Every row gives one point. Each copy is the shape, with its points in the same order, turned, moved and blurred by noise. Say if it was mirrored as well.

Shape (5 x 2):
0: -24.5 -42.9
1: -11.0  -3.0
2:  24.4  24.8
3:   4.1  -9.8
4: -12.8  -2.2
Copy 1 (5 x 2):
0: -49.8   3.8
1:  -9.4  -4.2
2:  22.4 -34.6
3: -12.9 -19.1
4:  -8.9  -0.2
Copy 1 is: only turned
Copy 2, 5 rows:
0:  -5.0 -61.4
1:   6.5 -14.3
2:  -8.3  25.0
3: -13.0 -12.4
4:   5.2 -14.3
Copy 2 is: mirrored
Copy 3 (5 x 2):
0:  22.7 -33.8
1:  12.3  11.2
2: -20.6  34.0
3:  -1.9   1.3
4:  18.9   8.5
Copy 3 is: mirrored

Shape (8 x 3):
0:  21.4   0.3 -26.5
1:  -6.5   1.4 -21.5
2:  23.7 -17.3 -17.5
3:  -3.8   8.2 -26.3
4:   0.5  10.5 -12.0
5:  -0.2 -21.1  52.5
6: -45.8 -21.6 -26.9
7:  19.7  -9.2   3.9
Copy 1, 8 rows:
0:  34.7 -12.8 -10.8
1:  19.7  10.4  -6.6
2:  17.6 -23.7 -18.4
3:  25.4   6.5   1.0
4:  13.3   4.7   6.7
5: -50.8 -23.1  -2.2
6:  -3.2  43.0 -28.4
7:   4.0 -26.3  -8.7
Copy 1 is: only turned
Copy 2 (8 x 3):
0:  10.9  27.9 -13.0
1:  -3.5   8.6   1.3
2:   0.8  10.4 -28.1
3:   1.4  23.3   9.0
4:  15.8   8.7   9.4
5:  20.9 -59.6 -11.1
6: -40.0   1.2  20.6
7:  18.2  -7.2 -14.0
Copy 2 is: only turned
Copy 3:
0:  12.8 -33.2 -15.7
1: -16.7 -20.3  -8.4
2:  18.3 -32.6   4.0
3: -13.8 -23.9 -18.4
4:  -6.1 -11.5 -13.1
5:  17.5  36.4  36.3
6: -51.1 -23.5  19.0
7:  24.7  -8.0   7.2
Copy 3 is: only turned

Shape:
0: -33.7 -19.0   3.8  26.0  -3.2   2.0
1:  27.3  31.1   2.5  10.7  12.3 -12.7
2:  -1.8  33.7   5.1 -35.1  -6.0  29.2
3:  38.1   1.6   2.6  29.2  28.9  14.2
4:  -2.3  15.1  -4.0 -10.0  23.0  23.7
5:  -8.6  21.1   0.1 -16.0  12.7 -54.9
6:   3.0   6.4  40.3  19.9  20.2   8.0
7:   1.1   8.7   5.7  16.7 -14.0  16.1
8:   2.1  12.3 -13.3  14.8   5.3  -1.3
9:  27.7  30.3  17.5  24.1  16.2  -3.4
10:  26.9  -5.4 -23.3 -48.7  29.3  15.1
11: -27.6  -3.5  18.0 -19.0 -15.5  18.3
Copy 1:
0:   4.8 -24.5 -10.0  13.3 -30.4  18.2
1: -25.1  39.5 -17.2 -16.1   1.2  17.5
2:  -8.3  33.0  46.1 -22.3 -19.6   0.8
3:  14.9  48.6 -36.6  -3.8  -8.3  17.7
4:   2.7  33.8  18.4   8.3 -13.6   8.9
5: -45.9  -2.7   3.3   0.0  33.5  19.0
6:  11.8  19.3  -8.2 -13.0 -14.1  51.4
7:  -3.5  12.0  -6.6 -17.9 -33.6   9.1
8: -16.7  18.5 -12.9   2.6 -14.9   3.6
9: -14.9  42.3 -23.4 -19.7  -9.1  34.6
10:  17.4  44.0  24.0   2.0  25.9 -26.6
11:   7.0 -12.6  32.9 -16.0 -23.6  10.6
Copy 1 is: mirrored
Copy 2:
0: -11.6  -5.9  20.4  -9.4 -40.4   8.0
1:  -3.8 -10.2 -20.9  26.7  20.4   6.7
2:   4.4 -25.9  35.6   0.0  42.0 -10.8
3:  -3.9  -7.9 -31.8  -5.8  14.9  38.4
4:  -4.8 -31.3   5.3 -15.8  19.3  -0.1
5:  17.0 -22.1 -14.6  40.6 -12.9 -36.7
6:   5.6 -31.2   3.7  13.6  -6.5  39.7
7: -13.0   2.6  19.5   3.9   5.2  16.2
8: -15.3  -2.8  -6.9   2.6   2.0  -2.4
9:  -8.7 -16.5 -17.5  29.5  17.9  28.2
10:  34.3 -18.6 -15.3 -33.8  39.2 -22.8
11:  12.4 -16.4  48.8  -7.2  -4.8  -3.5
Copy 2 is: only turned
Copy 3:
0: -22.8  -6.8 -26.3  -1.2  19.1  16.0
1:  18.5  23.1   2.1 -37.8 -14.2 -13.9
2:   8.7   9.9  47.7  12.0  -8.0   4.4
3:  45.8  22.1 -17.3 -30.3  -4.9  16.8
4:  17.0  29.5  16.9   6.8   6.3  12.1
5: -11.4  17.6   3.0 -13.7  12.7 -56.7
6:  10.8   4.5   8.1 -40.3  30.4  19.0
7:   3.6  -4.5  -1.4 -13.7 -13.2  20.0
8:   0.7  22.0 -10.1 -10.8 -11.0  -1.5
9:  20.4  23.0   7.0 -50.6 -10.0   0.6
10:  54.0  31.5  12.7  29.6   7.8 -12.4
11: -17.2 -10.6  25.5  11.9  20.1  16.7
Copy 3 is: mirrored
Copy 4 (12 x 6):
0:  -2.4   7.2  13.2 -12.6 -27.7  36.1
1:  14.5 -13.7  -7.0  28.6 -10.4 -21.9
2:  36.9   0.3   9.3   4.8  43.0  -2.5
3:  34.8 -44.7  -1.0  24.9 -32.6  -9.0
4:  35.0 -12.0  23.3   7.8   4.8  -4.9
5: -33.4   6.9  21.0  25.0   4.0 -25.4
6:  19.9 -18.1   7.2  41.6 -10.6  31.7
7:  26.0  -1.6 -10.7  -0.9  -7.9  16.2
8:  16.8   3.7   5.5   1.9 -18.2 -11.4
9:  22.6 -18.7 -12.9  44.3 -14.4  -8.2
10:  26.0 -48.8  31.1 -14.9  21.5 -32.2
11:  13.6   0.7  14.3 -16.6  23.9  30.6
Copy 4 is: mirrored
